Every row gives one point. Each copy is the shape, with its points in the same order, stretched, turned, moved and blurred by noise. Some copies are also mirrored. Which?

Shape:
[[ 25 -11   8]
 [  1   5 -61]
 [ 23 -19  13]
 [-18  16 -47]
 [  9 -30   9]
 [ 34 -41  29]
 [-54   8  29]
 [ 11 -40 -56]]
Copy 1:
[[ -2  -8  23]
 [-20  -2 -30]
 [ -8  -6  27]
 [-17  18 -26]
 [-18   3  30]
 [-10 -23  48]
 [ 15  76  19]
 [-42 -17  -9]]
Copy 1 is: only turned
Copy 2, 8 rows:
[[ 22 -31  26]
 [ 20  33  20]
 [ 15 -38  31]
 [ 10  28  -5]
 [  1 -33  33]
 [ 11 -58  48]
 [-38 -35 -41]
 [  7  19  62]]
Copy 2 is: mirrored

Shape:
[[ 24  40  19]
 [-21 -33  -7]
 [ 17 -32 -55]
 [ -1  27 -20]
 [-24 -23   5]
 [  2  46 -23]
 [ 33  -8 -12]
 [ 29  30  13]]
Copy 1, 8 rows:
[[ 33  -6   0]
 [-33  25  23]
 [-54  38 -45]
 [ 13  35 -19]
 [-18  20  34]
 [ 23  41 -23]
 [-19  -2 -22]
 [ 24 -10  -8]]
Copy 1 is: only turned
Copy 2 (8 x 3):
[[-37  49  -4]
 [ 33 -16  33]
 [ -7 -64  11]
 [ -9  -8 -27]
 [ 40   6  32]
 [-27   4 -40]
 [-31  -1  17]
 [-40  40   3]]
Copy 2 is: mirrored
Copy 3, 8 rows:
[[ -8  49 -29]
 [ 27 -40   5]
 [ 55 -39 -59]
 [ -8  -2 -47]
 [ 19 -30  13]
 [-21   7 -58]
 [ 45  12 -42]
 [  9  43 -35]]
Copy 3 is: only turned

Shape (8 x 4):
[[  7  -2 -27  31]
 [-16 -43  26 -17]
 [-11   6  27 -26]
 [-10   7 -66 -15]
 [ 26   3  21 -10]
 [ 11 -17   9  18]
 [ 43 -54 -62  25]
 [ 59  -5 -16 -36]]
Copy 1 (8 x 4):
[[ 14 -13   7  29]
 [-35 -28 -16  -8]
 [-11   9  -4 -17]
 [  8 -18  57  18]
 [ 21 -14 -18 -12]
 [ -4  -9 -18  14]
 [ 32 -71   5  31]
 [ 32 -54   0 -39]]
Copy 1 is: mirrored
Copy 2 (8 x 4):
[[  7  -1   0  41]
 [ 14   0 -24 -22]
 [-30   4 -15 -28]
 [-10  21 -55  41]
 [-21  23  13   0]
 [  9   3  17   5]
 [ 73  49  -6  59]
 [ -6  91  -1   2]]
Copy 2 is: only turned
Copy 3, 8 rows:
[[-13  55 -17   8]
 [-25 -12 -30  -4]
 [ -3 -14  16  11]
 [-25  57  17 -55]
 [ 23   2  -3  19]
 [  0  21 -30  24]
 [ -4  75 -67 -40]
 [ 44  16  -3 -30]]
Copy 3 is: only turned

Shape:
[[ 32  16  30   2]
 [ -9 -19 -67 -24]
 [ 10  11   1 -23]
 [ 50  22  13 -19]
 [  0  19  -2  32]
 [ 11  17  20  13]
 [-14 -42  18 -52]
 [ 27  51  15 -10]]
Copy 1 (8 x 4):
[[  4  35 -36 -18]
 [ 26 -30  66 -28]
 [-10  18  10 -35]
 [ 17  51 -26 -38]
 [ 23 -31 -29 -10]
 [  4   5 -27 -15]
 [-46  47  75  14]
 [ -1  19 -40 -59]]
Copy 1 is: only turned
Copy 2:
[[-20   4  41  31]
 [-18 -11 -31 -54]
 [-10 -12  25  -5]
 [-33  14  54  11]
 [  3  20   0  16]
 [ -4   5  23  25]
 [-24 -83   6  -8]
 [  4  25  52  12]]
Copy 2 is: mirrored

Shape (12 x 6):
[[  7 -38  -7   4  12  36]
 [ -3  27 -41 -10 -11  23]
 [ 17 -37   0   5 -28  30]
 [-25  19   4   1 -14 -20]
 [-21 -31   5 -17   6  12]
 [ 40 -34  -3 -22 -13  25]
 [ 40 -22 -19 -13  46  26]
 [-11 -37 -59 -28 -30   3]
 [-10  67   2 -20  11  24]
 [ 24 -41 -21 -23  -9  29]
 [-30 -30   3 -23 -11   6]
 [-29  41  -2  -5  -9  -9]]
Copy 1, 12 rows:
[[-23 -27 -30  27  -1  -7]
 [ -9   9 -32  -6 -54   5]
 [ -6  -3  -7  52  -4   2]
 [-12  22  14 -21 -16 -10]
 [-26 -34   5  12 -14 -20]
 [ 16  -9 -14  42   4 -18]
 [  6 -32 -52  -1   4 -16]
 [-23  10 -32  36 -38 -36]
 [ 13  -9  -9 -33 -43  23]
 [ -3 -14 -27  37 -10 -20]
 [-23 -23  16  18 -21 -22]
 [ -8  14  10 -26 -35   6]]
Copy 1 is: only turned
Copy 2, 12 rows:
[[ -2  20  11  43  29 -22]
 [-17  13  37 -23  63  25]
 [  0  14  -9  32   5  29]
 [-41   4   0 -43 -10   8]
 [-35 -11  17  28  12 -14]
 [ 15 -18   3  42  28  30]
 [ 38 -11  21  44  56 -37]
 [-60  -3 -13  21  87  28]
 [ -3  -6  80 -48   8   3]
 [ -7 -12   6  50  49  19]
 [-54 -17   8  18   2  -3]
 [-44   4  22 -53  -3   7]]
Copy 2 is: only turned
Copy 3 (12 x 6):
[[ 13   3  -4  46  10 -25]
 [ 12  59 -17 -22  -4 -25]
 [-17  10 -18  46   0 -39]
 [-30  13  14 -28 -33  21]
 [  9   7  -7  20  -2  14]
 [ 19  -7 -30  23   2 -55]
 [ 42 -17  -3  -1  43 -47]
 [-15  42 -81   3   6  -1]
 [ 36  44  55 -48 -44  -5]
 [ 15  14 -47  26  15 -41]
 [  3  10 -20  17 -15  32]
 [-14  32  25 -33 -27  25]]
Copy 3 is: only turned
Copy 4, 12 rows:
[[-43  32   0  51  19   9]
 [ 43  29  13  26  22  33]
 [-43   7  32  65  14   1]
 [ 19 -10   8 -22   5 -14]
 [-39  28  10  12 -10 -17]
 [-24  21  13  95 -14  -7]
 [ -6  44 -47  85   1  11]
 [-10  18  34  30 -37  44]
 [ 65  45  -4   6  37 -18]
 [-30  28  15  80 -16  10]
 [-40  24  28   1 -18 -19]
 [ 39   7   7 -29  17 -13]]
Copy 4 is: mirrored

Shape, 12 rows:
[[  7 -13  19 -29 -14  20]
 [ 23  31  11 -39  19   2]
 [-28  14 -64  30 -38   0]
 [ 16  -2   5 -40  -3  -2]
 [ 19 -16  15 -31  -8  51]
 [-35  22 -40  17 -27  -4]
 [ -9  28 -57  25 -18 -14]
 [-33  37  30   9  14  22]
 [-29  -6  34  48 -18 -22]
 [ 13  24  22 -25  -6  13]
 [ -1 -20   5  19  17   5]
 [ 63   7  15 -30 -11  29]]
Copy 1 (12 x 6):
[[ 21 -26 -10  -7  -7  -1]
 [ -9 -63   0 -22  43  19]
 [ 15  56  -3  37   8  25]
 [ 18 -41   9  -5  21   1]
 [  9 -43 -29  -6 -24 -19]
 [ 27  48  -4  10  20  33]
 [ -5  29   8  32  28  27]
 [  7  15 -19 -40  24  38]
 [  5  74  31 -21 -30  29]
 [  8 -50  -9 -15  17  25]
 [ -7  27   7 -21 -24 -20]
 [-26 -95   1  14 -19  -6]]
Copy 1 is: only turned
Copy 2, 12 rows:
[[ -4 -31  13 -13 -13 -15]
 [ 17 -13 -21 -13 -24 -24]
 [ 11  45  68   1 -18  14]
 [  3 -28  -1   0 -28 -11]
 [  7 -40  22 -36 -20 -29]
 [  4  35  41   2 -11   3]
 [ 31  41  44   8 -17  11]
 [-10  11 -10 -20  24 -32]
 [-17   4  17  24  45   5]
 [  5 -15  -3  -4  -4 -31]
 [ 16 -13   7 -15  14  13]
 [ 30 -47  15  -6 -23 -32]]
Copy 2 is: only turned
Copy 3, 12 rows:
[[ 16 -33 -18 -30 -10  28]
 [ 37  27   9 -40 -42  13]
 [ -1  14 -39  38  24 -77]
 [  6  -6  -8 -33 -29  21]
 [ 32 -57 -35 -36 -24  28]
 [  2  36 -35  27  29 -56]
 [ -1  39 -16  38  11 -63]
 [ 59  46 -12 -21  38 -10]
 [ -4  14  13  19  92   9]
 [ 35  -3   8 -39  -7   3]
 [  4   4 -12  25  18  36]
 [ 40 -60  21 -44 -48  18]]
Copy 3 is: mirrored
